Each point is reached from the start by the listed moves, each made once or not at all, plus a little noise. Say if it took an odd or an even number of moves. Then give how often each move was made.

Moves:
(1): 44,-5,-21,-2
(2): -17,20,-25,8
(3): 8,32,5,-9
Start: 8,-8,19,-3
Points:
60,20,2,-13 => even (1, 0, 1)
9,-6,17,-4 => even (0, 0, 0)
-8,9,-6,5 => odd (0, 1, 0)

Moves:
(1): 29,0,13,-5,-2,-3,12,1,1
(2): -2,16,11,-5,-5,-8,-3,-12,-9
(3): 4,-13,27,3,-4,14,-15,-4,-4
(4): 6,1,7,20,-2,-16,-14,3,4
(5): -4,6,15,-10,34,-10,-9,0,9
(6): 7,12,-3,8,6,21,2,17,1
(7): -4,3,12,6,-5,0,23,7,5
(8): -2,-12,-1,-4,3,-6,-2,23,-5
(9): 6,8,3,-11,-19,1,-6,9,27
Start: 9,0,-8,8,-9,-11,17,-10,27
Points:
43,0,26,14,-34,-34,29,32,59 => odd (1, 0, 0, 1, 0, 0, 1, 1, 1)
14,19,28,-3,1,-50,-17,13,55 => odd (0, 1, 0, 1, 1, 0, 0, 1, 1)
36,16,32,-27,0,-37,7,11,50 => odd (1, 1, 0, 0, 1, 0, 0, 1, 1)
27,2,39,12,8,-8,-27,39,59 => even (0, 0, 1, 1, 1, 1, 0, 1, 1)
15,31,19,37,-15,-15,25,3,27 => even (0, 1, 0, 1, 0, 1, 1, 0, 0)
39,0,21,-24,5,-27,10,23,60 => even (1, 0, 0, 0, 1, 0, 0, 1, 1)

Moves:
(1): 23,4,-2,-1,0,-6,-6,-3,-1,4,2,-1,5,-13,5,-1,2,2,-7,8
(2): -5,17,5,0,-14,4,-7,9,-4,3,14,-8,6,7,3,-1,-2,-20,6,7
(3): 1,-11,16,1,3,1,-3,-2,11,-1,3,-10,14,1,1,-10,2,6,9,-2
(4): 5,-1,-2,25,-6,8,-1,-1,-6,1,-2,-2,3,-4,11,13,1,-5,-5,-2
(5): 2,4,-1,0,16,-1,1,6,3,-10,4,3,4,-1,-4,6,1,8,-2,12
(6): 3,2,-5,-5,4,29,-8,10,12,2,-6,0,-5,-13,9,-5,11,4,10,8
(7): 2,-9,-4,1,-17,-4,27,5,0,7,4,-8,-4,-5,-11,6,-14,6,0,-1
(8): 1,-4,-2,-6,0,-6,-8,15,3,-1,3,-1,-2,-1,2,-1,-6,-3,-2,1
(9): -4,1,-8,13,3,-1,9,-8,17,-6,3,2,-2,0,5,-1,-6,-5,0,-3
(10): 5,-2,1,9,5,3,-7,3,3,19,-5,-6,-2,9,3,0,3,0,14,11
(11): 2,-4,5,1,-4,3,-8,-1,-1,15,15,13,-11,14,6,0,3,22,4,12
(12): 7,9,8,2,-7,-2,9,9,-8,-3,-7,29,4,1,7,-7,-4,-9,-1,14
(13): -5,-10,-16,-14,-5,-1,-8,-3,5,6,-1,-11,30,4,-2,5,5,5,-3,-5
(14): 6,-3,0,-12,-11,9,1,-4,-4,-7,-8,-5,-11,18,-3,1,-2,-2,-8,-1
(15): -4,-4,4,-4,10,0,5,-4,-8,3,5,-9,6,6,13,-4,0,1,0,2
(16): -5,-3,6,-8,2,-6,-2,6,14,-5,3,9,-8,-15,4,35,1,-5,7,4
(17): 7,-1,0,7,-3,2,14,11,4,2,7,-1,-8,12,-3,-11,18,-8,4,-8
(18): -3,16,3,-3,-15,-5,-5,10,7,2,-13,-2,0,-2,5,-5,0,14,-2,-2
Start: -3,-10,-9,1,6,21,2,10,-11,-1,-6,-1,7,6,13,-7,-3,0,-9,6
Points:
-11,19,-14,17,-22,43,-20,51,33,-4,-3,-3,0,-21,51,28,-4,-21,6,19 => odd (0, 1, 0, 1, 0, 1, 0, 1, 1, 0, 0, 0, 0, 0, 0, 1, 0, 1)
21,-4,-1,-18,-2,31,-17,53,22,22,8,9,-15,-8,55,2,26,28,5,30 => even (1, 0, 0, 0, 0, 1, 0, 1, 0, 0, 1, 0, 0, 0, 1, 1, 1, 1)
2,-25,9,-24,-13,48,-1,49,18,19,6,-37,1,13,33,14,-10,-14,27,35 => odd (0, 1, 1, 0, 0, 1, 1, 1, 0, 1, 0, 0, 0, 1, 1, 1, 0, 0)
10,-34,-2,35,8,36,33,5,7,4,-2,-37,16,30,27,5,-16,7,-3,24 => even (0, 0, 1, 1, 1, 0, 1, 0, 1, 1, 0, 0, 0, 1, 1, 0, 0, 0)
17,-11,-9,35,-4,60,-18,60,29,27,22,8,39,36,49,-18,22,-4,26,52 => even (0, 1, 1, 1, 1, 1, 0, 1, 1, 1, 1, 1, 1, 0, 0, 0, 1, 0)
13,-22,7,15,-7,29,35,26,23,21,7,-22,-5,58,25,-25,1,42,10,28 => even (0, 0, 1, 0, 1, 0, 1, 0, 1, 1, 1, 0, 0, 1, 1, 0, 1, 1)

Moves:
(1): 13,12,6,6,0,2,3,6,4,-5,3,-8,2,-7,0,0,0,-12,8,-1,-17,-7,6,24,-1,-6
(2): 3,4,6,4,5,2,11,2,-5,2,1,1,1,8,0,0,-2,13,0,-10,4,6,-2,2,-1,-4
(3): -8,-5,11,3,-4,-4,-1,-9,2,-1,-6,-2,-2,8,-12,-3,4,2,2,5,8,-9,-5,1,3,-3
(4): 2,4,2,8,-1,5,-2,4,1,1,-2,2,-4,0,2,-4,-4,5,4,12,-6,3,-2,-4,8,6
(5): -3,2,5,4,6,-11,-6,4,2,4,0,7,5,3,2,6,1,-5,-7,0,3,-3,2,7,-10,1
(6): 4,3,2,2,-2,10,1,-10,-3,-4,2,12,-6,3,-5,2,-7,-1,-5,-3,2,1,7,-6,-2,4
(7): 4,-7,-14,3,-5,-3,7,10,-3,-1,9,-12,0,12,-4,-16,-1,0,-10,0,7,-5,2,2,1,-3
(8): 7,-3,7,-1,-3,19,-12,12,7,11,16,-6,-9,8,-7,15,0,13,5,-12,-7,2,3,-6,-7,9
(9): -8,-5,-9,1,5,11,-3,-1,11,-6,-2,-16,3,-1,9,13,-9,0,-5,-9,-3,0,-7,-10,5,-5
(10): -2,5,1,9,2,1,4,-7,5,-2,-3,-3,11,3,8,2,7,-7,3,-10,-3,3,5,-11,3,-3
(11): -5,-2,3,-2,8,6,1,4,-3,-1,0,-7,7,12,2,-4,-1,-5,19,7,-2,-7,-5,4,3,6
(12): -1,9,-7,-2,-20,-10,7,0,4,6,7,0,12,-3,-5,-9,-9,2,-12,2,-6,-1,6,2,8,17
(13): -1,-7,-1,-8,-2,5,0,2,-6,-8,-4,-15,11,-11,-6,0,10,-3,-6,-3,-1,-7,16,3,0,3
(14): -7,-12,-1,-3,0,-7,16,4,-6,-11,-9,21,-6,-10,-2,-2,6,-7,6,1,3,13,-5,-9,-6,-5
(15): 1,9,3,5,-2,1,3,1,-4,-2,4,5,-7,-1,15,1,-4,-4,0,5,-3,-4,-1,-11,-6,4
(16): -2,-7,2,8,-2,-5,2,-6,-19,2,-1,6,-3,3,2,7,-2,-8,1,1,5,-5,8,5,6,2
(17): -7,5,-6,-2,8,6,-1,-7,7,4,7,-3,7,-18,-15,4,14,3,1,11,9,7,-10,-2,-16,2
(18): 13,-12,-1,-8,-5,5,8,-7,9,8,-5,-1,5,-11,5,13,-6,-1,-11,3,-2,6,12,-3,6,9
(19): 0,-3,1,-2,8,2,11,1,-5,1,3,-3,-2,-10,-13,-12,3,-3,2,5,-6,6,6,-10,4,0
(20): -3,7,-11,-10,-1,-5,-2,3,-2,-3,-5,4,-6,3,1,11,1,-2,1,13,-9,-10,-5,-8,-1,3
(21): -2,10,0,-2,-8,-5,-4,7,5,-3,10,5,2,-2,-3,-1,-2,1,9,2,5,7,8,-9,-4,-11
(22): 1,4,-4,-6,-14,7,-1,1,-5,-5,-10,0,11,1,2,-5,-5,-5,-9,8,-6,7,-11,-2,-2,-12
(23): -16,-11,6,4,2,7,0,-3,-3,3,4,2,5,-4,13,-6,2,5,0,9,-8,7,2,5,8,-8
(24): -5,6,-2,-5,-5,14,2,13,-7,11,-4,10,4,2,5,-3,4,-3,-3,-4,2,1,-5,10,-5,-4
Start: 12,5,-8,2,-6,-16,9,-1,1,12,0,6,-15,4,17,2,14,-1,3,-1,4,-4,1,1,5,5
Points:
-19,30,-25,0,-20,-6,34,-3,14,-9,7,26,22,-38,9,5,17,-32,-2,26,-32,25,6,-27,-9,-19 => odd (1, 0, 0, 0, 1, 1, 0, 0, 1, 1, 0, 1, 0, 1, 0, 0, 1, 0, 1, 1, 1, 1, 1, 0)
-16,12,-2,17,-35,31,-2,17,7,15,18,11,2,36,42,7,3,-6,-16,-12,3,2,1,-30,-11,-28 => even (0, 0, 1, 0, 1, 1, 1, 1, 1, 1, 0, 0, 0, 0, 1, 0, 0, 0, 0, 0, 1, 1, 1, 1)
29,-5,-23,0,-30,43,8,13,16,11,9,-16,-15,8,35,24,-15,2,-17,16,-44,0,7,-7,22,1 => even (1, 0, 0, 1, 0, 1, 1, 1, 1, 0, 0, 0, 0, 0, 0, 0, 0, 1, 0, 1, 0, 1, 1, 0)
6,36,-2,6,5,-7,17,9,11,6,11,-5,28,-13,1,-8,33,-32,29,20,-12,9,2,2,-20,-20 => even (1, 0, 0, 0, 1, 0, 0, 0, 0, 1, 1, 0, 0, 0, 0, 0, 1, 0, 1, 0, 1, 1, 0, 0)
-10,-14,-21,-3,-23,10,15,10,-35,3,12,28,-13,-7,13,20,29,-15,-17,28,0,-2,9,-22,-30,3 => even (0, 0, 0, 0, 1, 1, 1, 1, 0, 0, 0, 0, 1, 1, 1, 1, 1, 0, 0, 1, 0, 1, 1, 0)
16,3,8,17,-14,-29,39,8,-17,13,-1,53,-21,-6,39,23,0,-6,6,14,15,18,21,-20,-1,6 => even (0, 1, 0, 1, 1, 0, 0, 0, 0, 0, 0, 0, 0, 1, 1, 1, 0, 1, 0, 0, 1, 0, 0, 0)
-6,-13,0,13,-19,4,54,-34,-2,7,7,21,-8,-47,10,11,6,-24,-8,28,-14,8,21,-13,15,15 => even (1, 0, 1, 0, 0, 1, 0, 0, 1, 0, 0, 1, 0, 1, 1, 1, 1, 1, 1, 0, 0, 0, 1, 0)
21,42,-4,15,-37,-13,18,10,1,2,-4,-6,26,-12,35,-6,10,-28,-15,13,-34,-13,23,9,5,14 => even (1, 0, 0, 1, 1, 0, 0, 0, 0, 1, 0, 1, 1, 0, 1, 0, 0, 0, 0, 0, 0, 1, 0, 0)
-14,-14,-1,-4,11,41,41,31,-7,21,-7,9,5,-6,51,33,22,-5,11,6,-32,13,16,-39,7,16 => odd (0, 1, 0, 1, 1, 0, 0, 1, 1, 1, 1, 0, 1, 1, 1, 0, 0, 1, 1, 1, 0, 0, 1, 1)
9,40,-18,-4,-20,19,11,5,2,-28,-6,-14,11,5,40,20,3,-39,19,6,-32,-21,14,-25,2,-14 => even (1, 0, 0, 0, 0, 1, 0, 0, 1, 1, 1, 0, 1, 0, 1, 0, 0, 0, 0, 1, 1, 1, 0, 0)
-6,-6,-22,2,-41,-3,48,-5,-20,7,-19,30,-4,-12,60,23,-19,-2,-22,33,-25,17,-3,-32,33,12 => odd (0, 1, 0, 1, 0, 0, 0, 0, 1, 0, 0, 1, 0, 1, 1, 1, 0, 1, 0, 1, 0, 1, 1, 0)

Moves:
(1): 6,2,2,1,5,-5,0,-2,2,-6,5,-5,-2,-9,-8,8,-8,0,5,-4,7,0,0,-2,-7
(2): 3,3,8,3,-5,-5,7,-2,1,-4,4,-3,8,-1,6,-6,3,7,-6,-1,-6,-3,7,-4,-6
(3): 0,5,5,0,2,0,3,9,0,-1,-8,4,6,-9,-7,-2,7,-5,-14,3,6,4,4,-8,-7
(4): 1,-4,-6,-3,-2,-1,1,-5,-7,4,1,-5,4,0,-3,1,4,-8,-2,-5,-8,-6,7,2,5
(5): 1,8,-3,1,1,2,-1,1,5,4,1,-4,2,0,-5,2,3,1,5,1,-4,2,1,1,0
(6): 4,10,8,11,-3,-9,8,2,-2,7,8,-5,0,-4,-6,1,-1,-8,-7,-4,-1,2,-10,-7,10
(7): -3,-5,-5,4,6,3,-1,4,2,-5,-4,-6,6,-5,-3,3,-3,-7,9,-1,1,-4,-4,2,6
(8): -5,-5,1,-5,12,6,-2,-2,-8,-1,13,17,-7,6,6,-10,8,8,-4,3,2,6,9,-3,-5
(9): -9,5,3,0,-8,3,-1,0,1,8,10,-9,3,-3,-5,-1,-1,7,-1,16,2,-9,2,-8,-1
(10): 0,-8,1,3,10,5,10,-4,3,8,0,9,5,8,2,2,-1,7,-1,5,-2,9,8,8,-5
(11): 9,8,-4,0,-3,-5,6,-8,-1,4,12,-2,4,-9,-1,-7,0,-4,-2,3,7,3,-2,2,-3
(12): 2,2,-5,-7,3,-2,-7,3,-1,2,2,-2,1,-1,6,0,-2,4,-3,1,-2,-2,-1,-6,-6
(13): -1,2,1,3,5,11,2,0,5,0,-12,1,-4,-1,2,1,-6,-3,-3,-3,4,-5,-2,-6,2
(14): 3,2,1,-2,4,-7,0,-2,8,-3,2,-2,-7,0,4,0,1,11,-8,6,2,5,12,-1,8
(15): 13,-3,7,3,2,-1,-2,2,-7,8,-1,-4,1,5,1,-6,5,-3,6,7,-1,4,6,-7,-2
(16): 4,0,-6,2,0,-2,5,-2,1,2,-6,-4,1,-3,-9,-7,0,-1,3,-1,5,-4,-8,-6,0
(17): 2,4,0,-8,3,6,-3,-5,0,-11,2,-1,-1,15,-8,1,-7,-3,0,1,-9,3,1,1,2
(18): -11,-1,0,0,-3,-8,6,-6,4,3,-4,2,2,-6,1,1,-1,0,5,7,-2,3,3,-9,-2
(19): 1,-1,7,7,2,-5,-5,-11,-11,-1,0,12,4,-4,2,-7,-3,8,-5,-5,-4,4,-1,2,-7
(20): 6,-3,5,5,0,-2,0,5,6,1,0,1,-7,-12,-3,-3,-13,-1,0,0,-14,2,3,5,-8
(21): -1,0,-5,-1,-5,3,-3,4,5,3,7,-12,1,-2,-2,-3,-1,3,-6,-4,6,13,3,-8,4
(22): -1,0,0,9,-3,-4,-5,-3,11,4,10,1,2,0,-7,-8,-2,-1,2,4,4,-5,2,-8,-1
(23): 1,-3,-4,9,-4,1,3,0,-1,-2,7,0,-2,2,2,2,6,1,-1,7,0,2,-2,-3,-4
(24): -5,10,-9,5,4,-4,0,4,1,5,1,-15,-2,-1,-7,-1,-6,-5,1,-2,6,-1,-1,7,-6
Start: 11,-2,-2,-9,-8,12,3,4,4,3,-1,9,-8,8,-13,-12,2,-1,8,4,7,3,-4,-11,3
Points:
5,7,-26,8,-1,0,-10,-12,3,19,60,-12,-1,-10,-22,-41,6,16,-12,28,24,12,24,-32,-6 => even (0, 0, 0, 1, 0, 0, 1, 1, 1, 0, 1, 1, 0, 1, 0, 0, 0, 0, 1, 0, 1, 1, 1, 1)
18,19,20,6,-8,4,31,5,19,1,-17,4,-2,-14,-35,-23,-16,-13,-13,5,-9,5,-5,-44,-6 => even (0, 1, 1, 0, 0, 1, 0, 0, 0, 0, 0, 0, 1, 0, 0, 1, 1, 1, 0, 1, 0, 0, 0, 0)
13,9,-12,15,8,1,18,-2,36,11,22,-17,-6,-37,-36,-42,-25,-6,14,6,25,8,8,-42,-21 => even (1, 1, 0, 0, 0, 0, 1, 1, 0, 0, 1, 0, 1, 0, 0, 1, 0, 1, 0, 1, 1, 1, 0, 1)
-6,9,6,27,11,3,26,-16,19,17,28,19,11,-17,-18,-43,5,24,-20,46,27,14,32,-41,-28 => even (0, 1, 1, 0, 0, 0, 1, 1, 1, 1, 1, 0, 1, 1, 0, 0, 0, 1, 1, 0, 0, 1, 1, 1)

Moves:
(1): -4,-4,-2,-1,10,5,-5,4,1,4,10,-4,4,-11,2,1,0,7,3,2,0,1,0,-11,1
(2): -2,-5,-2,-10,0,0,2,-4,-8,0,2,4,-7,0,-5,-4,-5,0,-4,8,8,5,0,11,-11
(3): 0,2,5,-3,-2,1,-8,-3,4,4,10,-1,-4,-3,-9,-6,-2,-1,-6,-3,4,6,-2,2,0
(4): -4,-9,0,1,-2,-2,-6,1,3,-1,-2,1,-1,3,3,1,3,6,0,6,-2,0,1,2,4
(5): -4,4,-1,5,-7,-3,8,-8,3,5,-9,-1,8,-3,-2,2,1,-3,-2,9,1,-1,-2,-4,-6
(6): 0,7,0,6,-4,2,-2,-11,2,-7,-4,-1,-4,-3,6,1,-2,0,1,-5,2,-7,2,10,5
(7): -4,1,-10,0,-3,5,-5,0,-4,1,6,-5,-2,-3,-7,8,-3,-4,-1,1,4,-4,-5,-6,-2
(8): -3,-1,-2,-4,-1,1,-4,5,-4,1,10,1,8,-4,-3,-2,0,-5,2,2,-4,-9,-3,-6,-1
(9): 3,-4,4,2,-4,0,-2,-1,2,-3,-1,-1,4,0,2,-1,-1,-6,0,-8,-2,1,-3,2,-2
(10): 6,-5,-5,2,15,4,-1,1,9,-6,-1,5,6,-2,-2,-4,15,0,1,3,9,-7,1,-4,5
(11): -13,-3,2,2,-5,-5,-1,-1,12,4,-5,10,-13,4,2,-7,-5,0,8,-11,-4,9,-10,10,8
(12): -3,-5,0,-5,-3,0,4,1,2,0,4,-6,-7,-1,2,3,2,3,3,5,-2,1,-1,-3,4
(13): -4,-2,-5,0,1,2,-1,15,5,-2,12,-3,5,3,4,-6,-3,7,3,-2,1,3,-9,0,-6
(14): 5,-1,5,-7,-3,-2,-7,-5,6,-6,-1,-10,4,2,-3,3,-4,7,10,2,-7,2,-1,0,-12
(15): -1,2,-5,4,-2,-2,2,4,0,3,-1,-1,-3,-4,1,7,3,3,-7,1,0,-6,-4,3,-2
(16): -3,-3,0,-9,3,-2,0,-3,-1,-4,9,-4,7,-2,-3,2,-4,1,-4,1,-2,0,-5,-5,5
(17): 2,-6,-2,-2,-2,-9,-1,5,1,1,8,2,2,0,-3,-1,3,3,3,1,7,0,4,2,6
(18): 7,-2,-8,3,-3,-4,-1,3,-8,-11,5,0,0,-4,5,3,4,-4,-2,6,1,-2,-4,-8,-4
(19): -2,4,-1,-5,-2,-3,-2,-6,-5,0,1,-10,9,4,-7,-10,5,-5,6,-2,0,3,-3,1,1
(20): 5,-3,3,6,3,3,1,1,-8,-3,1,1,1,-1,-1,1,-2,-3,3,7,-2,3,-3,7,-6
(21): 5,0,-6,-4,-2,6,0,-10,0,-2,0,2,4,1,-4,3,0,-3,1,-1,-8,2,3,-2,-4
(22): -9,-4,3,6,-1,-1,2,-1,2,0,4,3,0,-1,1,1,5,5,-1,-4,2,2,0,0,-3
(23): 3,-1,12,1,-6,5,1,-20,2,11,-8,8,-4,11,4,0,1,1,8,-13,1,9,-7,1,-2
(24): -8,-1,-3,3,5,-1,-8,13,0,7,11,1,-4,1,10,5,3,-8,1,6,-2,0,-1,-5,-1
Start: 2,-4,13,-3,2,0,12,-10,0,-6,-2,9,3,8,8,-11,-2,-13,2,2,7,-2,-6,-3,-14
Points:
-16,-13,30,-4,-36,-6,-4,-60,4,2,13,8,4,7,-15,-24,-12,-25,29,-15,15,17,-40,27,-38 => even (0, 1, 1, 0, 1, 1, 1, 1, 1, 0, 1, 0, 0, 1, 0, 0, 1, 0, 1, 1, 0, 1, 1, 0)
7,-21,3,0,10,-7,8,-18,-6,-29,32,15,-1,-15,-2,-12,11,-9,-14,17,35,-7,-18,15,-20 => even (0, 1, 1, 0, 0, 1, 0, 0, 0, 1, 0, 0, 0, 0, 1, 1, 1, 1, 0, 1, 0, 1, 0, 0)
-5,-20,26,-15,-12,-1,-1,-30,2,-8,41,8,7,3,-2,-16,-13,6,11,-5,16,5,-34,22,-41 => even (0, 1, 1, 0, 0, 1, 0, 1, 0, 0, 0, 0, 1, 1, 1, 1, 1, 0, 0, 1, 0, 1, 1, 0)
-13,-27,-3,-4,18,6,-8,1,28,-11,60,-1,12,-16,15,-4,16,-1,0,-3,16,-8,-22,-13,-7 => odd (1, 0, 1, 0, 0, 1, 0, 0, 1, 1, 0, 1, 1, 0, 1, 1, 1, 0, 0, 0, 1, 1, 0, 1)
